Each row of a before or after table is a point. The points were changed in one or more steps. Then noise was added and the rows were shuffled. The steps act on columns, c1 being the first. What was done? A step turns or swaps two columns, mirrors them in a line or flattens them onto one, adds a multiple of one to another, or multiplies or shifts one. Angles are multiples of 10 degrees, from the lower column toward the higher: turns from -170 to 170, lines from 10 to 170 but not 90. Use the fewest steps. Two steps may share a column if one is a turn and the other turns, adds or multiplies; they go together, in the order done. Otherwise the lowest column goes first.

Before:
[[-58 -19]
 [-56   8]
 [ 40 -62]
 [ 36   7]
 [ 53 -47]
 [ 45   5]
 [ 15  12]
 [-36   3]
 [ 29  11]
 [ -6  -8]
 [ 55 -40]]
After:
[[-64 -28]
 [ -1 -48]
 [ 18  55]
 [ -7  60]
 [ -8   7]
 [-51 -43]
 [  5 -29]
 [  4 -37]
 [  8  36]
 [-55 -45]
 [  9 -18]]
Steps: turn c1 and c2 by -100 degrees

Before, 8 rows:
[[ 11  40   9 -23]
 [  5 -12 -33  27]
 [ -6  27 -52 -62]
 [ 31  47 -23 -16]
 [ 15  15   6 -25]
 [ -7 -26   2  31]
 [-39 -19 -19  58]
 [ -9 -45 -33  44]]
After (8 x 4):
[[ -40  -76  -40   21]
 [  12   57   15   -8]
 [  -9  -59  -65   18]
 [  15   40   11  -10]
 [  -6   15 -104  -25]
 [  -8  -38    3   12]
 [  30   94  -46   -7]
 [   4   -5  -66   13]]
Steps: add 1.5 times c1 to c2; multiply c3 by 2; multiply c4 by 0.4

Before:
[[-13  30 -15   6 -88  59]
 [-34  23 -97   9  40  -9]
 [-34  14 -12 -30 -22  -5]
 [ -9  44 -13 -42 -18 -31]
 [-23  35 -17  67   7 -23]
 [-17  19  -9 -40  43  89]
 [ 29   9 -27  34  26 -37]
 [-16  -7 -16 -35  33 -31]]
After, 8 rows:
[[-36  21 -59  15  42  82]
 [ -8  56 -34 -23 -17  -5]
 [-14   8 -37 -37  33  -2]
 [-22   9 -28  76   3   1]
 [-17  32  74 -31  40  51]
 [ 27  -3 -48  34  27   4]
 [-13  27  44  18 -88  43]
 [-34  23  -7 -24 -25   5]]
Steps: turn c2 and c4 by 20 degrees; turn c3 and c6 by -60 degrees

Before:
[[-19  30  -8  46  58  27  19 -29 -13]
 [ 21  28  59  14  41 -52 -45   8 -51]
 [-22  21  37  73   1 -41 -22 -39 -54]
 [ 36  30 -23 -15  -5  30 -39   7 -15]
 [-46  39  -1  12  -4  21 -41  48  39]
 [-11 -13 -16  14  14  13  -1  49 -24]
 [-21 -33  15  47 -20 -39   0 -15  28]
 [ 52   6 -37   4  16 -58 -28 -13 -57]]
After:
[[-46  70  -1  12  18  21 -40  48  35]
 [-21  69 -10  45  44  27  19 -30 -40]
 [ 52 -79 -48   3 -15 -58 -29 -15 -58]
 [ 22 -50  76  14  11 -51 -44   9 -64]
 [-21 -92  20  48  -4 -39  -1 -17  33]
 [-23 -42  47  72 -26 -41 -21 -40 -48]
 [-11   9 -21  14   0  13   0  48 -27]
 [ 38  76 -31 -17 -13  29 -40   7 -10]]
Steps: add 1.5 times c6 to c2; multiply c3 by 1.3; turn c5 and c9 by -30 degrees
